Rows are points. The points of each table are mixes of a few directions, plus a little noise. How many directions does each table use, and how many do they share? Where both have some left over, give the other angles between the two spaces (their principal angles), to ten degrees, smallest first.

First (5 x 2)
[[ -1.5   1.1]
 [-29.5  34.0]
 [ 22.1 -24.9]
 [ 16.4 -18.8]
 [ -7.1   9.4]]
Second (5 x 2)
[[-23.2  27.2]
 [ 22.5 -26.9]
 [-15.1  18.2]
 [ 18.8 -22.1]
 [ -3.0   3.3]]
Directions: first 1, second 1, shared 1

First (6 x 4)
[[  9.2  -9.2  33.5 -14.2]
 [  4.4  -7.5  26.4 -11.5]
 [-30.3  17.0 -51.9  17.5]
 [-13.1   7.6 -25.7   9.6]
 [ 36.4  -7.0   5.1   8.3]
 [ -6.6  -2.2  12.9  -8.4]]
Second (7 x 4)
[[ -8.6  18.6  18.1   3.5]
 [  4.1 -30.2   2.2  34.1]
 [  4.9 -12.1 -14.3 -56.2]
 [ -8.1  13.0  16.2  14.9]
 [ -4.3  22.1   5.3 -15.3]
 [ 12.7 -23.7 -19.8  38.5]
 [  0.1  13.4  -6.6 -18.0]]
Directions: first 2, second 3, shared 1; angles 70

First (9 x 6)
[[ 12.6  -5.1 -26.0  18.7  -9.5  10.8]
 [-35.2  14.0  73.1 -52.6  26.9 -30.3]
 [ 12.1  -4.5 -24.3  17.7  -9.0   9.9]
 [  3.2  -1.1  -7.1   5.4  -2.5   2.8]
 [  5.5  -2.3 -12.0   8.8  -4.4   4.8]
 [ -2.2   0.8   4.3  -3.3   1.9  -1.6]
 [  0.5  -0.2  -0.8   0.6  -0.6   0.5]
 [-17.6   6.7  35.9 -26.5  13.3 -15.2]
 [ 21.0  -8.3 -44.0  32.1 -16.2  18.0]]
Second (6 x 6)
[[-32.1  17.4 -10.6  -1.9 -44.2 -17.5]
 [-16.8   5.1 -14.4 -10.4  23.3  26.8]
 [  0.2 -15.3  -8.1   3.5  54.7  16.2]
 [ -3.2   2.0   0.3   3.7 -26.2 -24.0]
 [ 44.5  -7.7  17.1  -8.2 -16.3 -15.2]
 [  7.7  -2.4  16.1  13.0   9.1  13.7]]
Directions: first 1, second 4, shared 0; angles 90

First (8 x 9)
[[-21.3  -9.2  -3.7  24.5  -6.8  -5.4 -10.6  12.0  -5.7]
 [ 37.6  37.3  25.2 -38.4  -6.2  -3.9  -2.3 -16.8 -17.6]
 [-17.8 -19.9 -18.8   1.0 -22.9  18.2 -13.4  18.5  13.2]
 [ 23.4  -0.7  -4.8 -22.3  30.6   8.6  29.3 -20.4  21.3]
 [  2.1  24.0  25.7  17.7   3.0 -29.5  -7.2  -5.8 -32.9]
 [-12.1   4.0   3.1   2.4 -36.7   1.7 -29.6  18.1 -15.6]
 [ 13.6 -11.5 -17.2 -28.2   6.9  24.8  15.7  -6.0  29.8]
 [-25.0 -24.0 -10.0  43.5  32.7 -14.5  17.2  -0.3   8.1]]
Second (10 x 9)
[[ 21.5  30.9  26.3  -9.9   4.7 -17.4   0.8 -13.7 -24.4]
 [ -7.0  -8.5  -7.9   3.5  -2.3   6.4  -1.8   4.7   6.3]
 [-23.7 -32.9 -25.5  11.1  -4.3  16.7   0.4  13.9  24.2]
 [-35.8 -51.6 -43.6  18.1  -8.1  29.7  -0.8  22.1  40.2]
 [ -6.4  -9.2  -8.0   3.1   0.0   6.9   0.3   4.6   7.8]
 [  1.5   4.9   4.0  -1.2  -0.6  -2.4   0.5  -0.8  -2.5]
 [ 23.5  32.8  27.4 -10.8   3.7 -18.2   1.0 -14.4 -23.3]
 [ 12.9  15.9  14.2  -6.5   2.5 -11.0  -0.6  -9.0 -12.9]
 [-25.6 -36.5 -29.9  10.8  -5.4  20.8  -0.2  15.3  28.7]
 [ 37.3  50.3  43.7 -16.8   6.0 -30.4   0.3 -23.8 -41.5]]
Directions: first 3, second 1, shared 1

First (8 x 11)
[[-12.1   2.7 -29.3  -8.6  -2.2  -3.1   9.0 -19.0  -3.7 -25.9  -6.0]
 [  1.9   0.5 -15.9   2.3  -6.5   7.5  14.1 -25.9  -8.4  -8.5  -3.1]
 [ 35.8  -0.3  34.4  27.0  -9.9  23.5  10.7 -11.2  -7.8  48.4  10.8]
 [ -5.9  -3.5  31.6  -6.5  14.2 -18.6 -28.0  52.4  16.1   9.6   0.7]
 [-10.1   3.2 -58.3  -6.4 -13.0  11.8  32.8 -64.4 -18.1 -36.6 -10.3]
 [ 21.5  -0.8  25.0  15.0  -4.2  12.0   3.0   0.8  -2.7  29.0   7.1]
 [-13.1  -1.2  12.6  -9.6  12.7 -18.7 -23.0  38.9  11.7  -4.7  -0.4]
 [-15.2  -0.9   3.6 -11.8  11.0 -16.6 -15.8  29.4  10.5 -11.0  -3.8]]
Second (8 x 11)
[[ -5.4   5.4  26.4  -1.7  -3.3  -7.7  -8.3  25.4   4.0   4.1  -5.1]
 [  9.0  -1.7  -9.4   6.5  -3.8   9.9   8.3 -19.9  -4.9   4.7   2.0]
 [-23.2   4.3  18.2 -16.2   7.6 -23.6 -21.3  45.0  13.6 -15.6  -9.1]
 [  3.8 -14.4 -79.3  -4.7  15.2   8.9  13.5 -53.1  -4.3 -24.8   9.8]
 [ 34.8   1.0   7.9  26.7 -15.6  31.4  28.7 -43.7 -16.3  35.0   7.1]
 [-26.5   5.0  34.1 -16.0   2.5 -27.1 -24.4  56.7  14.4 -10.6 -11.2]
 [ 16.2  -1.0   1.2  12.5  -7.5  14.4  12.7 -21.1  -6.6  15.9   3.6]
 [-10.2   0.1   1.7  -7.4   1.6  -8.2  -5.9  15.0   5.4  -8.2  -2.7]]
Directions: first 2, second 2, shared 1; angles 30

First (10 x 14)
[[-25.8   0.9   1.8  60.8 -19.9  10.2   2.5  -5.0  21.7  -3.3   7.7   3.4
   -1.0  21.8]
 [-60.1 -20.6  16.6 -34.9  -4.0 -20.4  33.8  38.1   2.4   9.1  37.3 -24.8
  -15.3 -32.6]
 [ -0.3 -14.5  -1.3  17.4   4.4   8.6   4.2 -19.1   4.1 -14.3  23.7  33.6
   26.6  35.3]
 [ 47.0  25.2   0.6   3.6  -5.0  17.2 -12.1 -16.8 -30.5   4.6 -32.9   9.6
    4.8  -0.9]
 [-12.8  18.2   6.9  38.9 -25.4   2.2   5.1   3.0  -6.0   7.5 -19.1 -22.5
  -11.2  -8.9]
 [  7.8   9.9 -14.2   8.9   4.5   2.6 -22.6   2.5  23.7   4.1 -18.4  -9.1
  -21.7  -4.4]
 [  1.4 -13.6 -24.2   3.7  19.2 -13.3 -24.6  -3.8  44.5 -10.6  -2.0  -0.7
   -3.6  16.3]
 [ 22.9   2.7  13.0 -44.5  10.5  28.2   8.1  -0.5 -31.7   6.0  22.4  37.4
    3.3  -5.8]
 [ 37.7   8.1   0.7 -22.5  10.7   8.9  -6.4 -12.6 -24.8  -1.4 -10.3  17.8
   12.7   2.7]
 [-18.5 -12.0  -0.4 -26.7   4.3 -42.6  13.0  15.2  -3.8  -1.9 -10.5 -42.6
    5.3 -22.2]]
Second (8 x 14)
[[-18.6  -3.7  25.8 -30.4  26.5  25.1  14.7 -23.8   4.5  28.6  19.9  -8.7
   16.6   3.1]
 [ 18.2   7.5 -22.5  29.3 -35.1 -31.1 -23.2  20.5  -0.8 -29.9 -22.1   7.5
  -15.5  -3.0]
 [-16.6  -2.9  22.2 -25.2  22.6  21.9  12.3 -21.5   4.7  25.5  16.1  -7.1
   14.4   2.9]
 [ -3.6   5.9  12.8  -4.8  -8.6  -2.6 -10.4  -9.3   7.3   4.1  -1.7  -1.7
    3.7   2.0]
 [ 19.8 -12.2 -45.3  32.4  -1.2 -10.4  11.0  38.2 -21.0 -29.6  -7.0  11.7
  -20.1  -6.3]
 [ -8.5 -11.0   0.5 -14.0  30.7  23.0  23.9  -2.3  -7.9  13.4  17.7  -2.3
    5.8   0.1]
 [ 25.1   9.1 -32.1  40.0 -41.7 -39.2 -26.4  29.8  -3.2 -38.9 -28.3  11.7
  -21.6  -3.4]
 [-17.7   5.1  35.1 -26.9   6.5  12.6  -4.2 -29.8  15.2  25.8   9.1  -8.7
   16.9   4.0]]
Directions: first 5, second 2, shared 0; angles 50, 90

First (11 x 18)
[[ -7.1 -30.6 -15.4   9.2  36.2  21.4 -33.8 -24.9 -27.5 -10.9  22.9  19.4
  -31.0  37.0  37.3 -52.2  -2.2 -14.4]
 [ 11.9  12.8  16.9 -10.3 -24.2 -12.4  25.0  19.9  22.8   6.1 -16.1 -15.9
   25.8 -22.2 -31.3  36.1   2.0  11.4]
 [ 13.2 -20.0  11.6  -7.3   6.9   8.7  -3.1   2.5   4.6  -6.8   4.0  -2.8
    1.3  16.5  -4.1  -9.8  -0.6  -1.1]
 [-22.8   3.2 -26.9  16.7  20.3   5.4 -24.8 -23.3 -27.7   0.3  13.1  19.6
  -28.3   9.8  35.8 -29.2  -1.8 -10.4]
 [  5.0 -21.1   2.1  -1.0  13.8  10.5 -10.5  -5.1  -4.9  -8.0   8.5   2.9
   -7.5  18.9   8.0 -19.0  -0.9  -4.3]
 [ 19.2   5.7  23.3 -14.5 -23.1 -10.3  26.3  22.1  27.1   2.8 -15.5 -18.3
   28.0 -16.8 -34.3  34.4   1.1  10.4]
 [-49.2  55.9 -46.1  29.0  -4.7 -17.4  -8.0 -21.1 -28.3  17.2  -0.8  20.4
  -22.3 -34.3  32.1   5.6   0.1  -5.5]
 [ 27.1  -6.1  31.3 -20.4 -21.0  -5.0  25.4  25.4  31.2  -1.3 -14.3 -21.4
   31.7  -7.7 -38.9  31.2   1.2  11.2]
 [ 34.9 -28.3  35.5 -22.2  -7.8   5.9  15.3  22.2  27.0  -8.8  -6.3 -19.1
   24.9  11.8 -32.9  11.3   0.7   6.6]
 [  1.6 -14.6  -1.6   1.2  13.0   8.6 -11.3  -6.6  -7.0  -5.4   7.0   4.8
   -9.1  15.8  11.5 -18.3  -0.5  -4.4]
 [-32.4  41.5 -29.9  18.8  -7.5 -14.8  -0.4 -11.9 -15.5  13.8  -3.5  10.5
  -11.0 -28.6  16.7  10.5   0.4  -1.5]]
Second (10 x 18)
[[-13.7  63.6  -2.1   1.5 -47.9 -35.2  39.9  19.8  22.0  22.2 -28.7 -15.1
   29.8 -63.6 -33.4  68.7   2.7  15.6]
 [  2.5 -11.3   0.4  -0.3   8.6   6.3  -7.1  -3.6  -3.9  -3.9   5.1   2.8
   -5.3  11.3   6.0 -12.2  -0.6  -2.8]
 [ -1.5   6.6  -0.4   0.0  -5.0  -3.7   4.2   2.0   2.4   2.3  -3.0  -1.6
    3.1  -6.6  -3.5   7.2   0.3   1.7]
 [-10.5  48.3  -1.7   1.2 -36.2 -26.8  30.3  15.2  16.7  16.9 -21.9 -11.5
   22.6 -48.3 -25.3  52.2   2.2  11.9]
 [  2.0  -8.3   0.3  -0.3   6.2   4.7  -5.2  -2.7  -2.8  -3.0   3.8   2.0
   -3.9   8.3   4.5  -9.1  -0.4  -2.1]
 [ -2.3  10.6  -0.4   0.3  -7.9  -5.8   6.5   3.3   3.8   3.6  -4.8  -2.6
    4.9 -10.5  -5.4  11.4   0.5   2.6]
 [  0.3  -2.3   0.1  -0.1   1.6   1.3  -1.3  -0.7  -0.6  -0.9   1.0   0.4
   -1.0   2.1   1.2  -2.3  -0.1  -0.5]
 [ 11.4 -53.4   1.8  -1.4  40.1  29.5 -33.5 -16.8 -18.4 -18.6  24.1  12.6
  -24.9  53.1  27.9 -57.8  -2.5 -13.3]
 [ 11.5 -53.7   1.8  -1.4  40.3  29.6 -33.7 -16.9 -18.5 -18.7  24.3  12.6
  -25.1  53.5  28.0 -57.9  -2.4 -13.2]
 [  0.1  -0.5   0.0   0.0   0.2   0.2  -0.2   0.0  -0.3  -0.2   0.1   0.2
   -0.2   0.3   0.2  -0.4   0.0   0.0]]
Directions: first 2, second 1, shared 1

First (8 x 24)
[[-12.6  -1.4 -34.0 -41.6  -7.0 -54.1 -61.1  32.3 -41.4  -1.3 -42.7 -20.7
    9.8  55.4   2.7  21.2  -2.3   2.2  -3.5  55.5  56.6 -45.8 -29.4 -65.2]
 [  5.4   0.0  15.4  18.9   2.9  24.5  27.2 -14.3  18.7   0.3  19.2   9.2
   -4.6 -24.7  -1.1  -9.1   0.8  -1.3   1.2 -24.5 -26.0  20.7  13.0  29.0]
 [  2.6  -0.2   8.4   9.6   1.7  13.0  15.0  -7.6   9.0   1.1  10.3   5.0
   -2.8 -12.5  -1.2  -5.4   1.5  -0.6   0.6 -12.8 -12.8  11.4   6.3  16.1]
 [  5.6   1.5  16.0  20.9   3.1  27.3  29.3 -15.2  20.2   0.3  21.4  10.1
   -5.5 -26.4  -0.8 -10.2   2.1  -0.6   1.0 -27.6 -27.8  22.3  13.9  31.8]
 [ -9.5  -0.2 -26.5 -32.7  -4.9 -42.1 -48.1  24.5 -31.8  -1.8 -33.5 -15.1
    7.1  42.1   1.5  15.9  -2.1   1.3  -2.4  43.1  45.6 -35.9 -22.9 -51.1]
 [  4.5   0.5  12.7  15.5   2.6  21.1  23.6 -12.2  15.3   1.3  16.3   7.5
   -3.7 -20.7  -1.7  -7.9   0.4  -0.5   1.2 -21.4 -21.5  17.3  11.4  24.5]
 [ -1.1   0.2  -3.3  -3.7  -0.8  -4.3  -5.2   2.5  -3.4   0.2  -3.7  -1.4
    0.7   4.6  -0.2   1.9  -0.6   0.9   0.0   4.5   4.1  -3.8  -3.1  -5.4]
 [  3.1   0.2  10.7  13.0   1.5  16.8  19.0  -9.7  12.9   0.6  13.2   5.4
   -2.9 -17.3  -0.3  -7.0   1.2  -0.4   1.1 -17.7 -17.3  14.2   9.4  20.6]]
Second (9 x 24)
[[ -6.5  35.2 -37.8  -6.2  32.2 -29.2 -14.3   5.5  -5.0 -26.9  18.0 -28.2
   21.0   5.9 -33.2   3.6 -13.4 -12.5  31.7   0.3  13.9 -15.5 -47.2 -42.0]
 [ 12.2 -21.4  37.1   2.8 -24.4   2.9  25.2 -29.2  26.0  17.6   5.7  30.6
   -7.8 -17.1   9.2 -13.9   4.1   7.0 -18.9  -0.1  -6.9  12.2  29.1  26.6]
 [  2.9 -41.1  38.3   6.9 -35.2  41.1   9.1   5.3  -5.4  30.7 -28.0  27.5
  -26.8  -1.0  45.4   0.3  17.2  14.0 -36.9  -1.5 -16.0  16.6  54.7  47.8]
 [  6.6  -4.7  12.6   0.3  -6.9  -4.8  10.6 -15.3  13.9   5.0   7.3  12.2
    0.2  -8.2  -1.3  -7.6  -1.2   1.6  -3.2   1.0  -1.7   3.8   5.6   6.2]
 [-15.5   1.7 -24.8   1.5   9.7  23.7 -28.5  41.8 -39.4  -4.7 -26.1 -23.4
   -7.0  21.9  17.1  19.1   6.4   0.8   1.3   0.0   0.3  -5.3  -3.0  -4.0]
 [ 11.7 -11.2  27.0   1.0 -15.9  -7.0  21.7 -28.5  26.5   9.3  11.3  22.5
   -1.3 -15.7  -0.9 -12.5  -0.4   3.5  -9.8  -0.7  -4.4   8.3  16.0  14.4]
 [  0.5   3.2  -1.4  -0.7   1.9  -4.0  -0.1  -1.9   1.5  -2.8   2.6  -1.8
    2.5  -0.2  -3.7  -0.2  -2.0  -0.7   2.8   0.1   1.6  -0.5  -3.0  -3.3]
 [ -1.0  44.6 -40.6  -8.5  37.4 -45.9  -8.0  -8.8   9.8 -33.7  31.3 -28.6
   29.8  -1.9 -50.4  -2.2 -19.7 -14.9  40.2   0.8  18.0 -18.8 -59.8 -52.2]
 [ -9.5  -5.8  -9.8   2.8   0.6  24.3 -18.2  31.6 -28.2   3.5 -24.4 -10.9
  -10.2  15.2  21.8  13.3   7.3   2.6  -7.0   0.1  -2.5  -0.7   8.3   6.1]]
Directions: first 1, second 2, shared 0; angles 50
